Rows are points. Each copy is the shape, with its points in the same order, stretched, turned, moved and blurred by noise. Is it also mirrored, or only turned?
In the rows, zero is written as 128.

Shape (8 x 3):
[[100 127 144]
 [114 132 142]
 [148 119 127]
 [180 125  97]
 [137 102 123]
 [228 103 151]
 [139 126 144]
 [129  96 110]]
Copy 1, 8 rows:
[[119 138 156]
 [116 130 145]
 [140 112 112]
 [149 104  63]
 [159 117 126]
 [157  34  90]
 [120 111 133]
 [168 128 119]]
Copy 1 is: mirrored
Copy 2:
[[126 155 133]
 [129 149 118]
 [139 108  96]
 [129  72  59]
 [127 105 114]
 [199  51  74]
 [144 125 110]
 [112 100 113]]
Copy 2 is: only turned
Copy 3:
[[117 151 124]
 [125 142 129]
 [148 107 139]
 [184 102 154]
 [143 107 121]
 [157  36 218]
 [134 127 147]
 [155 107 100]]
Copy 3 is: only turned
Copy 4 (8 x 3):
[[149 129  99]
 [146 138 110]
 [128 140 153]
 [ 91 156 186]
 [126 119 152]
 [142 161 249]
 [142 144 143]
 [112 112 147]]
Copy 4 is: mirrored

Shape, 10 rows:
[[149 129 112  92 151 143]
 [142 123 168 158 140 113]
 [ 76 165 221 169 127 154]
 [145 164 133 153 119 106]
 [112  39 149 183 129 129]
 [158 163 113 157 113 186]
 [125 162 146 143 132 136]
 [ 68 126 130 155 148 105]
 [112 163 168 103 110 109]
 [118 126 137  99 147 197]]
Copy 1 (10 x 6):
[[161 135 106  97 120 144]
 [117 132 112 171 140 136]
 [ 38 163 135 174 171 166]
 [117 150  82 148 105 128]
 [128  69 179 202 116 164]
 [136 190  95 143  81 191]
 [100 158  95 135 123 147]
 [ 75  69 104 130 120 155]
 [ 86 152 121 114 121 102]
 [133 154 134  93 128 191]]
Copy 1 is: only turned
Copy 2 (10 x 6):
[[146 113 114 106 137 154]
 [148 139 146 169 150 104]
 [172 147 196 121 155  36]
 [162 169 117 142 121 109]
 [113  72 183 210 107 109]
 [198 121 111 119 100  98]
 [165 154 133 124 131  97]
 [ 97 137 156 137 114  91]
 [154 174 167 103 139 119]
 [153  82 148  90 137 115]]
Copy 2 is: mirrored
Copy 3 (10 x 6):
[[118 157 142  98 151 113]
 [130  69 158 149 142 143]
 [ 92  76 152 202 136 227]
 [132 109 160 166  96 144]
 [108   7 110 121 152 116]
 [127 136 114 109 100 182]
 [117 125 146 158 122 167]
 [ 89 101 115 191 139 125]
 [ 79 110 189 164 119 145]
 [ 93 149 117  93 167 173]]
Copy 3 is: only turned
Copy 4, 10 rows:
[[151 121 143  86 143 140]
 [122 117 121 168 154 153]
 [ 36 114 161 171 161 182]
 [125 160 146 156 140 132]
 [126  45 104 167 113 105]
 [136 129 220 128 162 108]
 [102 139 157 136 149 140]
 [ 65 120  97 123 116 101]
 [106 147 138 138 116 183]
 [117  83 180  74 153 146]]
Copy 4 is: mirrored

Shape (12 x 8):
[[135 132 125 146 117 142 102 111]
 [134 141 128 124 171 108 122 131]
 [123 155 128 118 130 110 105  53]
 [199 118 141 118 108 115  85 136]
 [129 140 125  85 151 138 111 132]
 [137 106 157 155 184 126 183 132]
 [134 151 155 139 138 162 134 130]
 [184 156 123 131 101 109 112 130]
 [161 145 186 149 113 113 143 104]
 [206 154 146 147 120 123 139  75]
 [125 156 143 146 195 114 128 115]
 [128 108 223 154 115 247  88 126]]
Copy 1 (12 x 8):
[[170 126 121 152 124 142 125 128]
 [150 129 117  99 174 111 136 113]
 [169 157 139 134 131 155  93  66]
 [204 129 101 106  82 113 169 139]
 [133 111 118  80 141 138 113 122]
 [115 150  89 135 203 133 182 126]
 [126 134 136 115 151 158 141 149]
 [172 129 142 113  90 101 164 120]
 [148 195 124 139 130 133 161 135]
 [175 164 141 131 111 153 195  94]
 [141 143 130 109 208 127 130 111]
 [165 151 118 138 126 232 110 249]]
Copy 1 is: mirrored
Copy 2 (12 x 8):
[[121 137 121 134 130 118 114 108]
 [119 138 104 123 106 119 163 131]
 [ 97 147 103 101 103  58 128  93]
 [171 104  87 144  78 131 110 103]
 [119 120 130  92  95 125 128 128]
 [118 108 167 171 112 131 201 129]
 [128 152 170 146 109 131 128 133]
 [182 143  93 122 100 109 129 106]
 [150 138 129 167  77  84 132 127]
 [167 148 120 140  72  91 159  66]
 [ 92 169 124 147 102 115 190 124]
 [ 81 134 220 207  93 176  32 118]]
Copy 2 is: mirrored

Shape:
[[121 105 149 161 166  71 118 106 113 162 108]
 [147 127 136 141 159  62  91  87 148 172  83]
 [ 98 146 131 120 146 146  74  59 143 156 103]
 [144 102 158 122 103 138 154 135 113 105 130]
 [123 137  66 105 173  56  85 115  78 125 150]
 [151  75  70  62  70 157 186 146 121  82 141]
 [178 113 119  60 199  84  76 102  55 110 111]
 [139  30 132 104  97 210 145 167 186 114 193]
 [ 70 136 171 138 135 124  63 116 158 100  94]
 [122 166 181 141 128 149  91  80 143 167 128]
 [166 114 167 155  65 160 147 166 176 107 206]
 [139 119 134 134 104 159 119 200 105 176 139]
 [150 101 118  81 126  68  75 120  83 133  98]
 [147 136 125 162 139 138  42 100 147 124  77]
 [143 110 140  65  75 156 124 164 200 127 157]
 [104 172 175 136 186 121  96 125 162 151  87]
 [177  93  85  87 104 193 176 164 187  69 150]]
Copy 1, 17 rows:
[[120 177 103 108 148  96  80 111 113 118 176]
 [ 95 187  87 140 147  75  96  82 139 111 167]
 [ 71 176 118 136  97 117 115 111 157 167 171]
 [128 122 186 128 112 103 109 123 112 138 121]
 [142 180  66 112  92 141 124  94 133 112 120]
 [152  97 199 103  80  96 182  83 129 167  32]
 [138 154  89  97  56 117  90 117 200  77 116]
 [147 107 234 119  94  82 239 144 142 168 130]
 [128 219 167 182 107 113  74 120 120 140 196]
 [ 56 151 133 165 123 117 108 143 139 160 178]
 [110  97 214 186 130 105 196 133  78 140 144]
 [158 124 150 164 149 126 129 137 157 176 127]
 [165 167  88 133  87  82  90  94 157 126 106]
 [100 166 137 179 102 122  98  56 148 115 210]
 [131 147 199 191 114  69 204 136 155 172  84]
 [ 87 210 150 174 155 125  80 138 160 122 188]
 [117 101 249 141  98 111 223  81 146 127  82]]
Copy 1 is: mirrored
Copy 2:
[[167 207 107 110 105 141 163 134 147 177 129]
 [187 178 113  85 123 134 129 126 179 193 110]
 [170 138 119  93 151  89  94 146 121 167 125]
 [122 128 140 132  84 127 161 118 133 124 160]
 [200 160 185 150 109  97 123 174 179 145 126]
 [133   8 168 191  82 136 147 143 136  97 169]
 [212 118 185  97  44  62 158 164 176 144 101]
 [ 71  65 120 231 124 106 130 127  93 125 116]
 [142 183 111  78 141 117  82 149 123 108 100]
 [120 163 110  88 145  94 105 123 127 183 146]
 [ 55 118 146 191 120 117 122  74 143 138 151]
 [105 125 177 162 114 142 148 141 118 190 124]
 [187 135 163 105  58 135 112 153 162 157 119]
 [193 165 153  76 129 120 104  93 124 151  88]
 [ 78  71 141 165 122 116  84 147 164 145 113]
 [138 182 131  63 158 107 132 151 146 165  89]
 [113  17 189 190 121  94 155 116 145  96 120]]
Copy 2 is: only turned
